Each row is a point. Each copy is the shape, with its points in the same order, turned, moved and blurred by noise. Is it also mirrored, or only turned?
In the rows, zero is written as 128.

Shape (6 x 2):
[[114  85]
 [174  96]
 [112 168]
 [108 155]
 [ 81 110]
 [162  95]]
Copy 1 (6 x 2):
[[ 90 143]
 [145 160]
 [124  64]
 [114  79]
 [ 68 107]
 [136 156]]
Copy 1 is: mirrored
Copy 2 (6 x 2):
[[152 144]
 [195 107]
 [ 85  89]
 [101 111]
 [ 99 154]
 [172 112]]
Copy 2 is: mirrored
Copy 3 (6 x 2):
[[124  89]
 [ 65  95]
 [124 171]
 [129 157]
 [159 115]
 [ 79  94]]
Copy 3 is: mirrored

Shape (8 x 4):
[[140  31 113  95]
 [128 126 132 142]
 [186  90 155  80]
 [140  94 128 153]
 [148 164 131 148]
 [ 85 136 124 109]
 [117 146 191 156]
 [173 157 174 125]]
Copy 1 (8 x 4):
[[192  70  76  96]
 [127 124 123 143]
 [196 140 125  82]
 [156 104 117 154]
 [121 165 135 156]
 [ 87 117 114 111]
 [116 123 189 143]
 [151 173 168 126]]
Copy 1 is: only turned
Copy 2 (8 x 4):
[[105  29 115  99]
 [140 113 139 140]
 [159  75 124  61]
 [150  78 143 145]
 [179 139 137 146]
 [ 94 141 124 138]
 [142 140 197 135]
 [188 141 158 101]]
Copy 2 is: only turned
Copy 3 (8 x 4):
[[106  26 173 122]
 [128 131 155 141]
 [103  55 104 167]
 [141 103 169 145]
 [148 156 122 143]
 [ 88 144 152 107]
 [104 163 154 192]
 [123 135  98 185]]
Copy 3 is: mirrored

Shape (14 x 8):
[[102 129 155 116 156 129  96 174]
 [171 116 114  84 128 104 108 108]
 [135 141 195 100 119 111 165 148]
 [ 84 115 132  57 200  46 127 110]
 [146 149 147 126  99  74 124 139]
 [ 88  59 147 130 132 143  92 168]
 [130 100 148 100  91 124 182 133]
 [127 153 118  68 146 154 105 145]
 [147 107 194 122 136 115 121 153]
 [ 94 118 124 140 101 110  44  77]
 [188  90 135 139  79 157  99 153]
 [ 98 123 153 161 189 115 139 137]
 [134  59 116 186 140 106 162 114]
 [175 121 132 135 102 125 178 110]]
Copy 1 (14 x 8):
[[118 159 133 119 165 159  95 170]
 [180 141 142  75 119 109 133 141]
 [129 191  91 120 108 161 147 178]
 [ 95 181 114  55 196  79 169 139]
 [136 167 122 132  91 102 127 172]
 [112 107  98  99 166 168  70 159]
 [127 123  86  97  91 156 163 169]
 [138 159 186  79 141 170 134 159]
 [154 166  89 125 128 153 102 169]
 [ 99 136 152  89 102  89  44  94]
 [188 103 130 114  85 160  73 172]
 [110 154 105 161 179 148 130 123]
 [151  84  72 146 134 119 133 106]
 [170 130 106 135  73 147 164 136]]
Copy 1 is: mirrored
Copy 2 (14 x 8):
[[120 117 139 112 163 102  85 173]
 [ 68 145  71 104 148 114 116 102]
 [ 78 137 152  85 134 112 160 167]
 [103  70 119  80 179  20 140 102]
 [ 86 169 117 129 116  84 139 150]
 [100  69 113 124 134 115  70 193]
 [ 90 119 109  85  90 134 162 161]
 [122 143 114  66 155 129  86 116]
 [ 64 128 140 119 153 118 132 181]
 [ 83 111 120 171  99  87  47  96]
 [ 64 164  74 133 127 171  89 175]
 [140  88 148 150 172 100 140 151]
 [109  76  70 177 124 128 160 162]
 [ 96 148  89 133 116 154 181 134]]
Copy 2 is: mirrored
Copy 3 (14 x 8):
[[ 94 139 164  98 184 133  99 173]
 [161  90 139  96 141  98 113 124]
 [132 134 213  87 142 120 165 173]
 [ 84 102 163  91 221  44 148 104]
 [142 128 180 132 127  82 125 174]
 [ 68  77 153 109 174 166 102 187]
 [118  94 171  81 112 126 181 172]
 [116 146 139  54 150 123  98 130]
 [139 107 203 108 173 141 128 178]
 [ 86  93 155 173 124 123  68 104]
 [167  82 143 112 107 171  94 194]
 [ 97 146 149 140 205 139 158 158]
 [121  70 116 167 160 145 185 176]
 [168 109 147 115 106 132 181 158]]
Copy 3 is: only turned
Copy 4 (14 x 8):
[[ 98 144 131 121 161 136 101 169]
 [162 146  95  88 146  95 155 124]
 [119 144 177 108 137 140 189 172]
 [ 65 150  88 113 212  60 180 152]
 [151 152 165 120 129  78 147 152]
 [ 99 130  86 163 116 150 106 168]
 [123 106 142 114  97 128 192 142]
 [106 140 110  52 151 132 116 133]
 [144 152 137 138 147 150 157 178]
 [118 205  99 154 117  93 104  86]
 [196 132 114 120  80 151 114 144]
 [103 117 145 164 194 133 131 131]
 [152  79 111 198 134 111 158 108]
 [170 104 151 116 116 123 184 109]]
Copy 4 is: mirrored

Shape (12 x 9):
[[126 142 104 152 119 137  90  91 129]
 [191  67  99 108  90  98 138 112 167]
 [138  96 135 127 155 169 109 185 150]
 [132  98 140 123  95  98 154 142 203]
 [122  94 145 137 108 170 139 122 157]
 [133 140  97 127 177 172 166 159 136]
 [171 142 178  89 108  75 133 128 130]
 [111  61 194  96 131  64 188 141 154]
 [210  89 165 151 190 150 157 129  96]
 [106 165 135 166 133 141  87 178 183]
 [111  82 132 115 161 126 117 119 124]
 [202 134  97 131  93  89 186 181 105]]
Copy 1 (12 x 9):
[[109 160 111 165 155 171 116 133 109]
 [154  63  73 145 132 135  94  71 105]
 [107  76 117 167 148 112 133 160 182]
 [150 103 102 150  95 134 106  72 176]
 [121 107 114 137 129 151 164 113 163]
 [136 134 109 134 185  78 139 159 167]
 [164  96 169 126  93 125  78 119 109]
 [122  83 172 124  77  75 118  44 162]
 [150  62 183 150 209 107 143 123 117]
 [123 153 123 194 123 154 100 171 200]
 [ 73 107 136 141 142 114 127 111 130]
 [220 101 111 179 124  66 116 125  97]]
Copy 1 is: only turned
Copy 2 (12 x 9):
[[121 143 124 152 111 114  90 116 124]
 [196 105  62 129  80 147 145 155 129]
 [ 97 114 130  91 143 186 136 148 144]
 [152  51 100 135 114 131 156 172 127]
 [143  81 125 132 140 166 117 112 119]
 [ 80 134 110 106 158 150 179 113 107]
 [179 103 159  90  90  84 155 160 141]
 [154  21 135 102  77 129 212 125 161]
 [168 167 148 111 140 172 197 105 187]
 [ 66 106 152 141 154 131 107 194 125]
 [108 105 119 112  95 140 139  96 168]
 [166 154 134 118  80 142 213 177  73]]
Copy 2 is: mirrored
Copy 3 (12 x 9):
[[133 106  90 129 111 117  83 100 149]
 [170  50 120 134  91 123 139 162  82]
 [164 120 144 122 158 172 103 181 159]
 [129  76 162 136 100 104 160 182 140]
 [149 102 158 144  96 151 113 133 161]
 [152 169 109  82 115 172 133 154 155]
 [145 118 172 126 143  71 131 132  77]
 [ 99  73 226 103 126 130 180 153  96]
 [196 129 136 121 171 192 164  95 101]
 [122 139 114 134 158  94 101 171 203]
 [122  90 153  87 136 156 108 119 137]
 [140 153 101 151 108 127 165 187  49]]
Copy 3 is: only turned

Shape (17 x 12):
[[172 107 127 124 136 128 103 123  94 171 111 108]
 [154 168 126 104 131  62 121 111  96 110 143  49]
 [189 118 109  52  98  52 125 159  76 116 137 119]
 [126 128  92  87  70  43 114 118 117 100 105 116]
 [ 95 175 145 131 140  61 100 136 199 134 162 136]
 [146  73 160 150 114 179 140  97  81 131 143 121]
 [ 70 138 129 174 125 131 137 200 194 132 104 105]
 [166 138 110  83 105  24 182 150  85 104 151 100]
 [ 86 195  96 172 111 104 154 156 131 156 136 139]
 [ 47 169 121 119 153 135 163 159 166 145  97 147]
 [ 99 175  95 184 148 113 148 163 165 100  95 196]
 [153  54  98 137 136 124 134 117  89 151 140 100]
 [131 108 107 141 153 160 112 133  82 105 148  93]
 [120 103 140 176 133 130 105 124  65 146 129 130]
 [171 116 106 162 115 160 142 100 136 128 117  97]
 [ 69 147  89 149 154  91 150 144 183 136 119 136]
 [105 133 109 125 117 151  94 145 132 155 178 122]]
Copy 1 (17 x 12):
[[161 118  93 153  90 105 125  95 127 151  90 124]
 [205 156  87 101  82  67  70 101 132 117 165 130]
 [168  82  52  72  89  65 116  61  86 104 145 142]
 [113 131  51  80  64  76 110  96 130  70 166 148]
 [ 92 169 114  92 164 123  43 122 134 123 155 157]
 [174  85 135 165  66 171 158 135 118 125 115 120]
 [ 58 166 179 143 159  96 115 134 120  96 151  98]
 [175 104  55  70  99  72  99  83  88 113 208 115]
 [110 205  92 129 155 123 126 132  88 112 169 101]
 [ 74 194 151  70 134 126 133 144  99 142 136  88]
 [ 73 163  86 100 185 114 137 195 109 110 140  93]
 [152  82  90 156  72 142 124  93 134 123 121  76]
 [186 120 124 139  94 133 116 132 119  86  97  87]
 [139 125  94 179  77 143 116 147  83 119 106 115]
 [163 128 110 159 115 125 164 129 174 120 128 110]
 [ 69 175 112  92 147 122  98 136 141 118 152  83]
 [138 160 123 136 134 166 101  89 106  89 103 126]]
Copy 1 is: mirrored
Copy 2 (17 x 12):
[[189 137 136 124 163  97 120 115 117 146  89 133]
 [181 130 138 115 144  53 109 160 144  53 125  96]
 [194 102 119 101 151  77 151 210  80  90  65 117]
 [155  99 139 119 128  68 125 214  78 117 153 107]
 [ 66 143  94 129 163 107 118 178 154  86 159 162]
 [171 130 147 156 115 142 113  60  78 119  93 117]
 [ 68 141 194 134 177 176 119 162 151 136 149 123]
 [147  97 145 126 126  55 185 208 104  59  80  96]
 [ 89 192 130 138 126 130 167 173 153 144 152  95]
 [ 70 119 126  98 151 161 172 146 159 151 173 105]
 [105 152 138 176 180 159 197 175 133 155 186 140]
 [157 115 138 147 162  83 123  96  80 143  70  94]
 [179 136 119 159 171 134 112  93 110 104 110  69]
 [150 192 138 128 156 131 123  89  71 127 111 114]
 [170 124 159 184 139 109 114 102 139 153 125 119]
 [ 58 126 129 136 182 112 153 159 145 147 167 110]
 [118 158  93 140 139 148  88 138 136 131  99 103]]
Copy 2 is: mirrored
Copy 3 (17 x 12):
[[153 128 114 159 168 131  98  88 117 131 143  60]
 [103 169 118  95 151  86 170  76 153 150 177  79]
 [164 121 134 119 183  34 169  97 135 109 178  43]
 [101 105 135 120 120  49 174  81 102 107 158  71]
 [121 117  94  72 121  75 138 109 158 106  85 166]
 [149 142 168 204 137 176 114 113 127 108 160 108]
 [108 137  79 115  80 118 122 209 115 128 120 139]
 [139 167 128 146 147  18 202 103 152 123 175  66]
 [ 75 169 135 126 130  74 125 170 107 127  92 130]
 [114 118 125 116 125 112 162 191  92 157  55 149]
 [112 166 124 102 119 110 158 188  82  76  45 110]
 [130 126 117 203 171 136 124  98 142 121 145  54]
 [113 135 135 144 174 173 143 146 143 116 147  75]
 [120 162 138 178 178 143 101 117  93  98 148 113]
 [119 149 137 161  99 147 105 111 145 132 117  55]
 [ 88 125  82 134 126  96 159 157 125 125  55 133]
 [ 99 102 153 126 163 126  90 138 151 117 125 120]]
Copy 3 is: mirrored
Copy 4 (17 x 12):
[[117 129 144  91 141 113 129 126 145 176  93 137]
 [159 146  73  72 144  99 169  86 117 163 117  72]
 [191 182  91  31 157 118 144 170 107 148 122 128]
 [209 168  76  63  94 139 115 120 123 173 160 124]
 [173 127 122 165 126 102 104 102  96 150 207  78]
 [ 73 119 154  84  85 111 133 112 110 114  84 173]
 [127  83 122 184  61 155 152 160 133 155 186  88]
 [202 162  54  55 130  76 176 146 102 136 143 118]
 [130 157  74 182  87 101 144 130 160 145 185 118]
 [ 93  91  75 167 107 144 136 144 132 154 217 135]
 [164 106  66 217 101 146 119 135 139 121 168 160]
 [121  99 129  62  99  86 115 140 156 143  84 142]
 [ 95 106  94  94 106 130 116 125 135 119  80 105]
 [ 98 140 117 131  86 101 108 124 117 163  79 144]
 [126 101 145 105  99 132 162  90 169 121 110 145]
 [148  83  83 163  91 112 113 127 145 151 205 113]
 [ 93 145 135 123 109 122  99 139 144 120 154  92]]
Copy 4 is: mirrored

Shape (17 x 12):
[[105 102 161 155 114 115  91 121 127 123 116 141]
 [110 117 159 177 100 137 138 101 167 112 112 191]
 [123 138 150 200  98 121 223 160 113 122 122 103]
 [143 112 164 112 134 126  94 111 129 181 129 121]
 [119  91 118 173 100 152 104 101 131 209 118 103]
 [111 136 160 159 135 239 128 121 129 116 152 134]
 [102 130 138 124 140 121 121 121 122 130 148 131]
 [110 109 164 116 148 150 128 162 127 134 124 151]
 [118 129 157 104  95 118 108 106 171 116 219 104]
 [ 98 143 157 114 104 145  96  96 135 186 113 104]
 [118 108 159 158 110 182 137 106 124 120 141 100]
 [125 137 113 107 100 126  99 199 125 115 123 104]
 [ 91  95 145 110 119 126 120 124 153 164 113 101]
 [207 135   7 106 163 137  95  95 168 122 164 120]
 [111 130 158 105 145 144 138 131 115 105 116 119]
 [172 129  99 106  95 155 185 122 116 115 115 111]
 [ 96 114 134 114 104 137 101 114 123 134 170 148]]
Copy 1 (17 x 12):
[[113 119 144 142 126 167 102 158  82 132  98 148]
 [ 65  87 178 139 148 158  82 158 135 126 113 151]
 [ 40 125 177 144  69 135 157 133 124 182 164 106]
 [166 108 124 151 121 165 128 113 100 167  84 165]
 [132 114 118 126  67 167 109 154 133 180  54 130]
 [ 85 158 108 150 151 215 126 154 182 168 127 151]
 [115 114 102 130 131 143 130 129 103 139 131 152]
 [123 123 144 139 151 164 164 157 107 162 124 172]
 [109 123  75 195  99 128 104 111 113 123 138 204]
 [117 126  99 136 113 168 138  97 107 155  48 153]
 [ 98 136 117 163 104 193 131 139 152 145 128 133]
 [126 202 144 131 114 109 166 147  93 129 118 169]
 [119 105 117 150 103 144 166 146 104 144  80 155]
 [214 140  90 142 134  45  97 133 207 132 125 117]
 [116 131 133 146 151 164 173 130 109 128 134 134]
 [131 135 165 137  93 122 173 104 181 117 141 118]
 [119 116  98 117 117 156 113 143 112 117 120 184]]
Copy 1 is: mirrored
Copy 2 (17 x 12):
[[107 133 157 147 112 143 117 132 105 158 137 153]
 [102 150 153 114 130 149 116 149 101 124 146 210]
 [127 107  91 118  63 130 198 156 100 121  86 205]
 [126 130 171 121 117 174 128  95 113 145 130 103]
 [105  98 131 106  82 186 102  59  92 160 110 149]
 [109 146 116 156  68 185 141 106 130  75 197 181]
 [116 126 123 134 127 136 150 118 124 136 152 126]
 [ 99 110 151 158 128 175 156 143 141 122 143 148]
 [159  94 146 113 108 111 128 130  72 104 208 103]
 [ 88 123 171 118 103 140 135  56 108 121 136 114]
 [139 119 122 157  71 160 145  96  92 114 155 179]
 [116  80 123 163  87  97 112 141 161 115 112 115]
 [105  83 156 144 134 152 131  86  88 129 129 135]
 [194 112  38  94 176 145  57  86 169  98 135 104]
 [122 131 140 173 121 131 168 117 138 101 137 137]
 [177 109 116 120 106 118 151  90 165  89 107 176]
 [116 108 140 131 114 129 127 115 127 148 191 143]]
Copy 2 is: mirrored
Copy 3 (17 x 12):
[[146 128 170 105 128  95  93 108 111 121 144  93]
 [109 151 175 136 101 130  81 118 138 105 195  96]
 [126 141 117 154  43  99 201 124 106 104 181  78]
 [165 158 166 121 141  78 103 127 108 172 127 142]
 [165 131 168 121  75 107  99  87 115 209 123 105]
 [161 109 197 211 148 145 141 116 147 153 169  85]
 [131 125 160 126 139 109 138 110 119 125 133 139]
 [122 124 158 153 142  90 118 154 128 129 126 117]
 [168 157 200  69 153 136 173 126 169 133 157 139]
 [176 175 191 143 116 116 112  91 115 154 101 130]
 [153 134 176 151 131 125 144 101 124 156 161  69]
 [184 123 118 118 127 126 137 165 119 108  91 115]
 [138 162 164 115 118  95 122 113 142 157  91 107]
 [160 112  50  84 173 192 106 117 159 211 173 168]
 [131 147 137 157 162 111 147 128 110 117 132 110]
 [130 166  94 137 123 169 161 150  95 167 146 103]
 [144 120 195 101 138 143 128 125 119 140 133 130]]
Copy 3 is: mirrored
Copy 4 (17 x 12):
[[134 133 163 146 116 134 104 132 133 121 103 163]
 [118 123 156 165 103 107 156 135 102 165  86 191]
 [114  90 146 143 110 108 197 156 107 108  57  67]
 [179 158 149 111 109 140 136 132 156 118 149 151]
 [208 131 157 124 102 173 126 155 134 173 104 117]
 [130  75  79 120 118 192 169 137 113 130 109 182]
 [126 138 131 128 138 131 124 142 110 118 141 136]
 [139 102 133 133 157 121 150 146 145 106 134 165]
 [ 91 171 133 168  82 177 143 162 120 117 188 134]
 [161 176 130  95 119 162 131 169 147 141 113 149]
 [123  91 124 117  87 173 148 149 129 131 108 138]
 [126 141 102 178 162 139 117 146 183 102 117 104]
 [137 139 166 113 136 144 128 170 164 146 135 134]
 [149 143  63 165 122 129 110  54 133 215 209  79]
 [101 116 115 103 140 121 134 138 144 104 125 144]
 [122 109  72 126  91  89 158 146 161 153 128  84]
 [138 140 119 156 118 144 108 169 112 124 150 159]]
Copy 4 is: only turned
